Rows are points. Any point is a mix of the corners, with weights that add up to 1. It lies inside the corners' shape when no weight is negative. Say inside or outside, and name the corners with a negative weight.

Corners:
(1): [ 4 18]
(2): [40 33]
(3): [-35 -34]
Points:
[36 30] => inside
[37 40] => outside (3)
[30 26] => inside
[ 7 18] => inside
[-17 -11] => inside
[ 5 -1] => outside (1)
[-45 -41] => outside (2)

Corners:
(1): [  0  34 -14 -57  -6  54]
(2): [  1 -23 -54 -33  43  80]
(3): [-39 -57 -24  14 -86 -35]
(4): [-10   4 -52  -2 -47 -54]
(5): [-26 -15  -9  21  -3 -57]
(6): [-27  29 -32  41 -64 -18]
(7): [ 37   2  13  24  31 -10]
Points:
[-13  -2 -14  24 -40 -48] => outside (2)
[  6  19 -21   4  10   3] => outside (3)
[-23  -7 -37 -10 -36  -1] => outside (7)
[ -2   9 -16  25 -23 -13] => inside
[ -8  20 -24   9 -14 -12] => outside (3)
[ -6   3 -22  11 -28 -17] => inside
[-16  -4 -14  12 -11 -33] => inside
[-13 -35 -21  15  -8 -33] => outside (1, 6)
[-10   0 -36  -8 -16  14] => inside

Corners:
(1): [  3 -28 -53  -7   9  14   3  13  20 -16  40]
(2): [ -5  -9  19   8  10 -14   0  24 -95  -7   2]
(3): [ -5 -27  11   3  -9 -28  -7  -2  32   4 -21]
(4): [-12  62  15  -5 -19 -30  27   2  18  15 -11]
(5): [-16  45  11   2  -4   7 -22  34   7  23   3]
(6): [13  1  7 22 -8  9 22 43 29 16 -9]
(7): [-12  27 -24  11  10   4   0   2  24 -50 -23]
(8): [  8  39  23  30 -30   1 -15  24  24  -2  12]
(9): [-27  -9  -6 -60  13  23   5  -8 -28 -88 -23]
(10): [ 32 -26 -52 -34   7  15  -4  -5  -7 -30 -15]
(11): [ -1 -13  18  14  14  33   0 -11 -44  15  19]
(12): [ 13  27  17  20  21 -15  -6  15  28  18  29]
Points:
[  1 -18  -8  -3   7   6  -4  14 -13  -9  11] => outside (4, 7)
[ 1 19  3  7 -4 -8 -8 11 -5  6  5] => outside (6, 9)
[  6   1  -8   4  -3   2   3   2  36 -12   9] => outside (2, 5)
[  0  -5  -6  -4   5  13  -4  10  -5 -20   3] => outside (4)

Corners:
(1): [-27   3  23   0   6  14   0 -26 -52  46   6  19  11   0 -31  11  -4  24]
(2): [-19  62  37 -14 -36 -24  43  10  13  18   9 -45 -34  30  21  20   1 -37]
(3): [-24  60   6  24 -45  18 -83  14  40 -59 -38 -38 -11 -22 -12  -3  12 -60]
(4): [-26  13 -28 -67  29  65  -1   5  13  59  21  -7  -6   2 -19  15 -33  61]
(5): [ 33  16   6  48 -59  82 -54  20  27 -35 -58 -21  35   0 -26 -31  55  -9]
(6): [-28   6  35  16  26 -14  -5  21  44  23  35 -10 -47  33  -7  29  12 -26]
(7): [-15  43   5   0 -30  -1 -60 -27  14 -16   5 -45 -27  -8  48 -41   3 -78]
(8): [ 16 -48 -27 -28  55  59  -3  -3 -48  35 -48   8  19 -25 -16   0   0  17]
(9): [-33 -26  15  37 -41  40 -26  37   5  -3 -58  13  22 -63  -2 -23 -30  13]
(10): [-18   7  44 -38  20 -38   4   2  -2  23  25 -36  -6  11  -3  40   2  27]
(11): [ 30 -10 -46  27   8  25 -12  41 -36   7  24  59  17 -45  33  -1 -51   3]
(12): [-46  40  54 -31  16  22  42  -6  23  15  47 -39 -15   7   9  35   4 -20]
(13): [-21 -10 -20 -13  29  52  26 -12 -62  73 -29  20  52  -3  19  40  12  42]
(14): [-37  28  16  26 -16 -44   1 -11  24 -10  53 -64   1  60  -4   0 -10 -30]
(15): [ -7 -27   4 -46  32  29 -11  34 -42  64 -12  -7  44  12 -16  10 -50  40]
(16): [-41  84  24  23  16 -17   0  -7  14 -60  50 -15 -61  35  42  -4   5 -43]
(17): [  3  49  13 -28  56 -28  37  10  22  55  20   1  19   8  -2 -13  -3 -12]
(18): [ 45 -68 -20 -32   9  19  -7  -1 -28  30 -54  67  64 -40  34  25 -43   9]
(19): [ 41 -34 -19  32  32  35 -47  -5 -21  16 -46  15  20 -61  21  17 -56   1]
Points:
[-25  18  38  -3 -29 -12  -8   0   5  22  -4 -28  12  10   0   7   8 -20] => outside (4, 8, 11, 16, 19)
[-13   7   7   4   3  16   2  -4  -9  19   3  -3   6  -2   5   5  -5   0] => outside (3, 15)
[ -9  17  -1  -4   3  23 -10  10   9  13  -6  -8   5  -6  10  -2 -12 -12] => outside (1, 10)
[-28  24  27 -12   4   3  11  -7  15   6   1 -21  -8  16  -5  17  17  -8] => outside (7, 11, 15, 19)
[ -8  -3  -1  -3  16  15 -13  -9 -14  15  16  -9   3  11   7  16 -15   6] => outside (2, 3, 9, 17)
[ -2 -21  -9 -21  18  39 -13   2 -41  25 -32  11  13 -43  14  15 -34  16] => outside (5, 6, 14, 17)
[ -2  -4   2   0   0  29 -17   7  -4  21 -17  -3  16 -18   0   8 -12   2] => outside (16)

Corners:
(1): [ 12  51 -69 -53  28  10 -84  29  -7 -22   9  48  30  21 -44  52 -19  12
 -52  30]
(2): [-51 -22 -20 -47 -58   9  27  -6 -72  73  16  -2 -10 -17  36   0  45 -55
  11  41]
(3): [-20  11 -18 -57 -53  40 -28 -25 -62 -30 -33 -27 -14 -19 -50   2  24 -39
   0 -41]
(4): [  3  11  -5  33 -38  54  -2  14  43 -13  24  17  47   8   9  53   4 -83
 -32  14]
(5): [ -7 -19  37 -82  18  33 -12 -29  37  40 -68  10  34  10  18  58 -14  44
  -2  -1]
(6): [  2 -34   5   8  -2  34  -4 -34  12  36  34 -28 -50 -49 -26 -24   4  10
   6  35]
(7): [ 27  22 -37 -50  53 -30 -95  -6  -8  14  34 -15   9  10 -13 -52  15 -64
 -41   1]
(8): [ 54   1 -17 -14   5  -5  17  23 -44  50  39 -18 -48 -92  -9 -56  20  29
  52  27]
(9): [ 46 -57 -36 -48  -1  -3  29  34 -24  11 -14 -13 -28  -5  -6  18  55  44
  15 -63]
(10): [ 14 -27  11 -31  34 -32 -50 -17  29 -41  47   1 -51 -17  59  29   8 -26
  39  -2]
(11): [ 61  -6  -5  19 -24 -24  -8 -25  24  -5  -7  -5  -5 -14  -1  24  86 -23
 -45  47]
(12): [-15  31 -22  34  65  17 -12  41   9  -6 -33   9 -11 -39  11   1  12  11
 -12 -53]
(13): [ 48 -68  50  35  47 -29 -23 -29 -28  29  48 -16 -19 -44  40  35  14  21
  59  43]
(14): [ 37  23  20   0  47 -12  30 -14  12  70  -8  -6  -9  23  62   5  12  27
 -30 -13]
(15): [ 12  -1  10 -56  30  70  -8  30  11  42 -11 -18  -5 -23  28  14  46  53
 -15  50]
(16): [ 59 -38 -12  10  13 -14 -54 -35  19 -33 -25  -6  12  -2   1 -30 -27   9
 -38   4]
(17): [  4   1  11  -4 -15  29  -6  41  48  -5   5  -4  25  16  -6  43 -32   8
  56  24]
(18): [ -7  -4   0  13   6  32  30 -25  35  30  10  -8  39 -38  18 -18  14 -25
  72 -10]
(19): [ 76 -36  -5  -5 -34   9  -5 -31 -22  17 -23 -22 -37 -28   7  19  32  -7
  18   8]
(20): [ 24   3  34  -1   5  13 -26 -12  43   3 -12  52  38  33  23  20  55 -65
  12 -42]
(21): [ 50   5  46 -12  13  31  84  10   7 -35 -42 -34  -6  17  -3  41 -74   4
  30  80]
Points:
[ 25  -6  -5 -15  11   6 -12   5  -3   6   4  -7  -5 -18  12  15  10   2
   6  11] => outside (6, 20)
[ 14  -1   0 -25   0  34  -5  -1  23  -8 -25   2   4   0  -2  31   8   6
  -4  -5] => outside (2, 7, 8, 13)
[ 26  -8   4  -3  18   6  -5  -4   7  20   4  -4  -5 -12  18  11  15  -1
   3  13] => outside (3)
[  9  -3  -1 -21  -8  27  17   3   1  31 -12 -12  -3 -13   3   1  29  -9
   8  -7] => outside (1, 10, 13, 16)
[ 26 -18   9  -9  11   3  -4  -4  -6  14   2 -10  -9 -19  22   9  22  -4
  18   1] => outside (1, 6)
[ 20 -19  10 -15   8  15  -2 -20  11   7 -21  -1   4  -4  16  24  10   2
  -3   4] => outside (7, 8, 17)
[ 23  -5  -5 -25  -4  14 -13  -6  11   6  -4  -4   5   0   1  10   7 -12
  -3  10] => outside (12, 13)
[ 22  -2   1 -17  11  10 -11   3   7  10  -2  -3   5  -3  13  14   8  -7
   3  10] => outside (6)
[-19  -4   6 -26  -7  29  17  16 -10   1 -12 -21  -2 -28   6  24  12 -16
  31   3] => outside (1, 6, 14, 16, 19, 20)

Corners:
(1): [ 61 -19 -23  -5  15  32  10  59   2 -28  -6  43 -17  20   9 -30 -22  59
  37  -3]
(2): [ 44  21 -15   8   2   9 -26   9  11  26  41 -10 -15 -58 -56 -19  22 -30
 -38  48]
(3): [-21 -48 -25  42  23  12  -9 -21 -65  47 -44  26  78  14  14  -2  10 -27
   6 -47]
(4): [  4 -18  33  -6 -25  76  40  71  -5 -22   1  19 -16  82   1  -1  -7  53
  40  20]
(5): [ 21  18 -27  23  40  71  55  59  38 -22  30  12 -18  59  13 -59   2  32
  52  39]
(6): [ 20  -3   5  -5   0 -21  48  -5  74  25   9  -8 -74 -60 -26  11 -25 -13
 -52  36]
(7): [-14   7 -11  -9  23  14 -30 -42  -5 -13   6 -33  31  40  33   4 -39 -53
   2 -16]
(8): [-45  59 -55  -6  -1   8  21 -23 -36 -11 -64   9  44  46 -34  41 -24 -15
 -41 -12]
(9): [  9  28  17  -3  37 -69  -2  45  51  15  20   3  16   3  15  28 -27 -21
 -10  21]
(10): [  6 -31  -8  10  22  91 -18  59  30 -30  23  24 -45  67   9  23  29  64
  51 -15]
(11): [ 61  -2   6  11  -6  48  51  68  44   4  -1 -19 -36  46 -46 -27  38  41
  30 -47]
(12): [ 23  13 -20   9  -9 -48 -11 -19  40  69  17  17   2   1 -39  -1 -32   2
 -27  59]
(13): [-33 -12 -78   1 -13  -5  12  -9 -17   8  23 -38  62  13  -7 -22   3 -38
  16 -19]
(14): [-32   1 -39  11 -19  21 -52 -20 -23  41 -95  58  38 -28  36 -23  -8 -53
 -16  -7]
(15): [ 10  20  -1 -59  16 -35  -3 -18  24  15  -9  -4  17 -23 -32   3  22 -52
 -31  40]
(16): [ 20 -36  -4  29   6  36  -8  47   2 -21   1  70 -15  46 -46 -34 -23  43
  72 -28]
(17): [ -5  35 -10  18  -2 -26   1 -30  12  35  52  17 -40  -5   0  15  32 -28
 -17   8]
(18): [-26  22  -9  34  -5 -60   8 -34  38  26  22   0  28  -2 -31 -17   6  -8
 -84  20]
(19): [ -9  42   7  -1  14 -43  41 -23  50  39  -1 -58   1 -55 -26  -8  33   9
 -22  25]
(20): [-33  24   5  -4  48 -65  13  -6  20  35  13 -28 -48  -5 -13   1  27  -7
 -51   8]
(21): [-12 -17 -27  60   2   5  -6 -12 -26  -7 -62 -19  39  52  44  19  -4 -29
   7   5]
Points:
[  0  12  -9  15   2 -11  14   1  24  16   6  -2   2  10 -18  -9   9   0
 -22   5] => inside
[ -1   6 -13  20   3   9  13  13  11  12   0  10  -3  17 -10  -6   5   9
  -1   4] => outside (7, 15)
[ -9  -4  -8  17  15  17  -5   7  -5  12   5  -3  15  33  18  -2  24 -24
   3 -15] => outside (1, 6, 8, 12, 16, 19)
[  7  -3  -9   8   7  10   2  14  10   6  -1  14  -5  13 -11  -9  -6   2
   5   3] => inside
[  6   5 -13   7   3   9   5  14   6   9   7   3   3  10 -15  -6   2  -4
  -2  12] => inside
[-12  -6 -18  15  -1  36  23  14  -6  -4 -15   2  -5  49  14  -4   8  12
   3 -20] => outside (2, 9, 12, 15, 16, 19)
[  5  14 -13   5   4  -6  14   7  19   9  -1  -3  -3   8 -13  -7  -4  -6
 -10  13] => outside (3, 10)

Corners:
(1): [ 11 -15  45 -40 -17 -29  16  17 -38 -46 -60 -31 -10 -37   3  -5 -21  -5
 -30   6]
(2): [ 20   6  79 -20 -15  -3  31  20 -73 -12   8 -11 -42   0   1 -14   5  72
  51 -40]
(3): [ -5 -27  22 -27  -3   4  67  25 -38  24   7  10 -10  38  64  41 -34  10
  28 -21]
(4): [ 44  33  43   5   2 -23  -9  30  -8 -14 -51 -23 -33 -26  33  41   4  31
  36 -29]
(5): [  0 -33  59  49  -4  23 -16 -45   6 -30  55  39  -3  77 -53 -67   9 -41
  10  39]
(6): [-51  -7   8  16  35  39   2 -26  31  46  43  54   6  -4 -54 -32   9 -25
  56  50]
(7): [ 13  66  12 -39  -8  -6 -18  -5 -36 -23 -29 -43 -38 -31 -26  19 -50  -4
 -51 -51]
(8): [ 27  -5  13  -4  16  33  22 -25 -20  13  38  28  42   3 -16 -49 -11 -67
  48  41]
(9): [ 53  27  -5 -42  10 -17 -13  15 -22 -27 -22  -7 -87 -17  58 -17 -30  24
   1  19]
(10): [ -7  16  20  79  21  38  42  -8  14  44  48  35  29 -21 -41 -67 -23  24
 -19  20]
(11): [  4 -15  19 -55   7  21   3  35  17  -9  61  25  20  36  47  32  10  70
   2 -12]
(12): [-25 -30 -42  13 -43  -3  11  40 -14  23  64  19  17   0  53  41 -53 -31
 -10  18]
(13): [-19 -17  32  63   4   1  27 -16 -39   6  48  34  -7  45  14  13  61 -46
  10  47]
(14): [-23 -34 -67  37  45  -2 -10  17 -23  14  29  30  40  29  53   3  -8  44
  53  23]
(15): [-22  43  20 -31  30   7 -32  -5 -16 -25 -13 -83 -40 -48  52  -1 -15  15
 -38 -49]
(16): [ 38 -53  24  39  28 -16  20 -15 -11  42  35  -9  18  33 -47  -2  27   3
   6  18]
(17): [ 30 -24  33  33 -24 -36  28   1 -17  61   3  45  15  69 -52 -70  48 -43
  36   4]
(18): [  0 -40   4   5  -9   4  23 -77   0  29  26  43   8  16 -29 -17  17 -46
   5   4]
(19): [ 20  31  -5 -35 -38  -4   8  -7   3 -84 -20 -81 -48  -8   5  -7  12  18
  12 -10]
(20): [ 22  48  17 -58  22 -68   0   7  13 -52  -2 -47 -18  -6  41   1 -31  33
   2 -25]
(21): [ 28  52  39 -47 -42 -15 -13 -48   8  -6 -21 -72 -19 -15  -1   8 -23  27
 -14  -3]
Points:
[ 13  17  26  11  10  -8   3 -10 -24 -10  -5  -7 -20  -7 -23 -28  -1  -6
   3  -4] => outside (3, 11, 12, 21)
[  6 -20  22  15  -8  -3   4   2 -32  -2  13   9   4  23  -6  -4  19 -23
  10  -2] => outside (3, 6, 9, 10, 20, 21)
[  9   3  23  -7   7  14   7  -9 -13  -9  13  -1 -13   2  10  -2   1  12
   9   9] => outside (12, 17, 20)
[  7   6  15  -5  -3  -3   5 -13 -11  -1  12  -6 -18   9   4  -3  -4  10
   5  -5] => outside (1, 8)
[ -9 -10  17  -1  -4   2   1  16 -22 -15  13 -18 -10  10  25  26  -6  22
   8  -5] => outside (8, 9, 10, 17, 18, 20)
[  5   0  22  -3   5  -3  11  -5 -11   2  15  -5  -2   7   0  -6  -2   2
  15  -1] => outside (9)
[  8  -1  18  -2   8  -2   8  -9 -11   1   8   0  -7   8   1 -11   0   3
  13   2] => outside (12)
[  3  16  31  -9 -11  19  10 -16 -13   1   1   0 -19 -14 -19 -25 -17 -19
  16   2] => outside (11, 13, 14, 16, 20)
